Each row is a point. Each copy is the shape, with its points in the same order, stretched, turned, moved and blurred by noise. Is it also mirrored, or only turned?
(in the rows, 128 means zero)

Shape (7 x 3):
[108 115 210]
[158 85 166]
[140 129 85]
[94 132 99]
[144 182 66]
[87 87 141]
[112 171 56]
Copy 1:
[145 181 164]
[104 156 162]
[123 106 118]
[137 142 103]
[156 65 115]
[117 183 116]
[146 89 90]
Copy 1 is: only turned
Copy 2, 7 rows:
[64 179 93]
[144 174 115]
[154 96 170]
[111 80 137]
[146 80 230]
[98 109 74]
[130 54 202]
Copy 2 is: mirrored
Copy 3 (7 x 3):
[199 87 88]
[174 149 140]
[63 143 143]
[71 116 91]
[23 109 157]
[135 144 66]
[7 108 121]
Copy 3 is: only turned
Copy 4 (7 x 3):
[179 158 104]
[186 96 110]
[108 92 109]
[100 137 86]
[76 83 143]
[142 154 74]
[63 89 116]
Copy 4 is: mirrored

Shape (11 x 6):
[123 135 92 108 113 103]
[130 199 96 159 130 233]
[133 163 132 139 136 152]
[126 122 165 114 127 144]
[133 150 87 122 118 224]
[154 119 90 115 112 107]
[145 111 173 116 160 114]
[84 115 168 126 184 154]
[145 128 110 126 196 83]
[120 111 128 177 133 97]
[109 153 122 110 116 121]
Copy 1:
[155 129 141 123 128 92]
[75 183 41 201 110 138]
[89 149 111 140 133 133]
[113 132 145 109 121 170]
[146 163 60 177 104 169]
[156 98 112 113 134 115]
[119 105 165 103 158 171]
[108 155 190 177 126 186]
[129 92 160 151 203 123]
[97 82 165 137 107 109]
[127 154 148 127 114 113]
Copy 1 is: mirrored
Copy 2:
[80 166 156 92 122 109]
[90 79 212 113 187 176]
[129 129 162 130 150 124]
[152 121 113 112 162 105]
[75 61 180 67 172 162]
[87 156 137 86 91 121]
[175 117 111 137 121 77]
[137 61 132 168 196 68]
[112 119 171 166 76 66]
[99 148 90 191 122 116]
[107 167 164 102 158 105]
Copy 2 is: mirrored
Copy 3 (11 x 6):
[91 147 97 111 96 112]
[87 7 60 222 174 162]
[122 90 101 168 150 134]
[152 108 143 122 165 131]
[88 41 74 165 188 124]
[112 157 109 130 89 81]
[161 158 169 138 157 114]
[90 97 185 154 182 156]
[101 213 151 172 96 96]
[147 131 168 157 80 90]
[96 114 91 118 123 143]
Copy 3 is: only turned

Shape, 15 rows:
[118 119 114 140 135 151 119 123 90]
[132 135 112 57 176 105 169 167 138]
[123 154 99 79 164 93 157 165 134]
[93 131 108 68 149 96 129 164 126]
[118 136 143 133 151 116 106 147 159]
[177 109 70 174 101 120 181 131 188]
[163 135 129 98 133 122 113 127 75]
[119 184 122 117 141 144 108 106 133]
[108 118 131 59 165 131 122 112 108]
[149 142 165 135 152 171 160 139 125]
[113 129 164 149 141 106 128 92 97]
[130 135 137 95 107 124 145 117 114]
[174 95 95 135 130 132 151 133 203]
[159 96 164 169 86 141 170 190 186]
[148 132 134 90 166 123 120 137 136]
Copy 1, 15 rows:
[149 138 153 146 171 126 172 122 139]
[167 130 37 140 73 155 93 184 157]
[155 141 56 124 74 152 104 165 187]
[130 128 83 133 121 140 88 180 192]
[118 108 133 163 97 106 94 135 144]
[153 37 45 112 115 102 171 85 167]
[122 159 100 135 158 149 182 120 89]
[145 181 142 117 136 128 97 104 141]
[171 155 107 149 148 165 94 145 120]
[172 129 132 145 113 112 169 156 65]
[127 128 196 121 122 162 164 126 95]
[125 129 111 86 158 131 131 148 103]
[166 40 38 155 110 99 117 86 141]
[111 7 102 136 99 36 161 182 92]
[148 129 86 165 105 138 108 127 115]
Copy 1 is: mirrored
Copy 2 (15 x 9):
[142 147 104 161 101 166 130 124 129]
[163 164 131 109 194 114 149 126 54]
[148 148 129 106 165 129 166 141 79]
[151 159 126 113 128 121 161 162 78]
[145 138 129 101 136 114 127 139 150]
[85 119 134 126 220 155 72 132 122]
[114 177 119 164 117 129 149 101 121]
[138 105 112 163 140 127 172 130 150]
[173 167 94 154 152 110 150 130 93]
[149 111 134 145 153 133 122 66 115]
[119 139 72 123 102 141 147 97 133]
[105 128 112 168 129 112 146 114 95]
[126 149 141 124 238 114 64 139 129]
[104 102 196 105 150 113 56 97 117]
[151 168 125 125 170 106 132 118 121]
Copy 2 is: only turned
Copy 3:
[95 116 104 159 138 126 97 119 140]
[169 107 137 149 50 135 139 65 146]
[153 126 148 154 68 151 139 77 174]
[167 142 146 174 93 122 135 91 168]
[148 147 143 127 116 148 103 136 156]
[65 136 139 70 105 138 168 101 104]
[145 105 135 168 137 147 79 102 139]
[133 96 159 105 133 138 86 117 209]
[180 118 114 147 103 118 96 79 161]
[100 56 99 121 98 129 105 147 130]
[135 128 83 140 159 171 82 156 144]
[139 95 122 130 146 132 137 112 145]
[120 143 154 73 78 123 131 101 94]
[80 103 112 110 103 122 170 188 60]
[175 128 148 130 90 148 94 102 146]
Copy 3 is: mirrored
